Each point is reached from the start by the listed moves, each made once or not at all, plus a little noise. Is the number of moves made odd or even? Then give how often each move was made.
In the rows, zero is written as 128.

Moves:
(1): [131 141  57 171 127 103]
(2): [123 140 161  94 177 140]
(3): [ 87 119 110 163  94  98]
Start: [154 110 160 137  98 163]
Points:
[156 123  90 180  96 139] => odd (1, 0, 0)
[152 135 123 147 145 148] => even (1, 1, 0)
[111 101 142 172  63 132] => odd (0, 0, 1)

Moves:
(1): [137 125 149 120 115 140 128 148 151 143 157 117]
(2): [150 130 131 126 145 148 135 123 136 120 142 112]
(3): [121 168 116  96 158 154 124 142 138 102 143 118]
(4): [123  95 172 171 133 127 129 130 171 118 119 147]
(5): [132 150 119 135 132 124  97 137 148 143 120 143]
(6): [114  96 145  96 140 141  87  92  98 117 142 152]
(7): [168 113 173 116 137 116 132 145  97 102 109 105]
(8): [132 158 122 119 127 107 126 118 152 147 160 160]
(9): [120 148 120 154 137 121 141 136 114 138 125 116]
Start: [117 134 150 130 135 109 126 130 136 128 133 137]
Points:
[101 180 198 125 182 126  63 134 213 143 202 191] => odd (1, 0, 1, 1, 1, 1, 0, 1, 1)
[161 165 206 126 142  82 141 165 139 146 173 126] => even (1, 0, 0, 0, 0, 0, 1, 1, 1)
[152  75 249 154 189 119 114 120 115  84 132 126] => odd (0, 1, 0, 1, 0, 1, 1, 0, 1)
[110 139 173 120 147 127  67 131 133 159 164 152] => even (1, 0, 0, 0, 1, 1, 0, 0, 1)
[114 178 177 131 213 136  69 116 204 121 190 188] => odd (0, 1, 1, 1, 1, 1, 0, 1, 1)

Moves:
(1): [128 140 117 130 129 126 120 128 148 130 117 135 118 129 122 124 133]
(2): [125 124 121 127 135 140 147 113 111 138 106 123 120 132 132 117 108]
(3): [126 126 140 123 118 139 132 108 128 135 147 105 122 126 127 123 136]
(4): [130 117 131 135 101 143 135 133 128 121 130 130 146 125 113 118 112]
(5): [147 121 160 136 150 129 146 139 146 147 118 108 135 123 102  99 150]
(6): [139 146 156  96 120 126 112 114 161 124 126 147 114 115 113 127 106]
(7): [101 120 128 119 128 131 107 137  93 153 108 130 160 124  96 123 140]
(8): [124 130 136 144 117  94 146 138 150 100 116 140 124 145 115 116 144]
(9): [131 148 126 107 116 109 110 105 145 155 133 132 139 118 143 130 135]
(10): [114 133 134 150 124 135 140 115 129 147 133 136 109 159 118 116 121]
(11): [132 115 129 121 130 118 127 118 126 123 117 148 108 111 132  91 141]
(12): [ 99 178 140 131 127 118 118 129 121 113 137 137 110 110 139 118  97]
(13): [132 142 117 104 145 119 135 150 130 135 124 143 115 122 113 150 137]
(14): [107 109 134 140 111 107 142 155 129 121 157 134 114 116 132 145 114]
Start: [114 134 107 146 123 149 121 118 122 125 131 131 121 120 147 111 129]
Points:
[ 93 101 156 182 105 134 154 131 123 148  85 154 134 137  54   7 169] => even (0, 0, 0, 1, 1, 0, 1, 1, 0, 1, 1, 0, 0, 0)
[ 64 154 143 144  47  96 109 118 180 151 127 190 119 126  74  86 110] => even (1, 0, 0, 1, 0, 1, 1, 1, 1, 1, 0, 0, 0, 1)
[ 58 204 162 159 109 107 117  94 159 182 117 129 114 129  85  36 160] => even (1, 0, 1, 0, 1, 0, 1, 1, 1, 1, 0, 1, 0, 0)
[117 219 169  97 144 140 116 118 188 141 133 137  67  77  95  84 119] => even (1, 0, 1, 0, 1, 1, 0, 0, 0, 0, 0, 1, 1, 0)
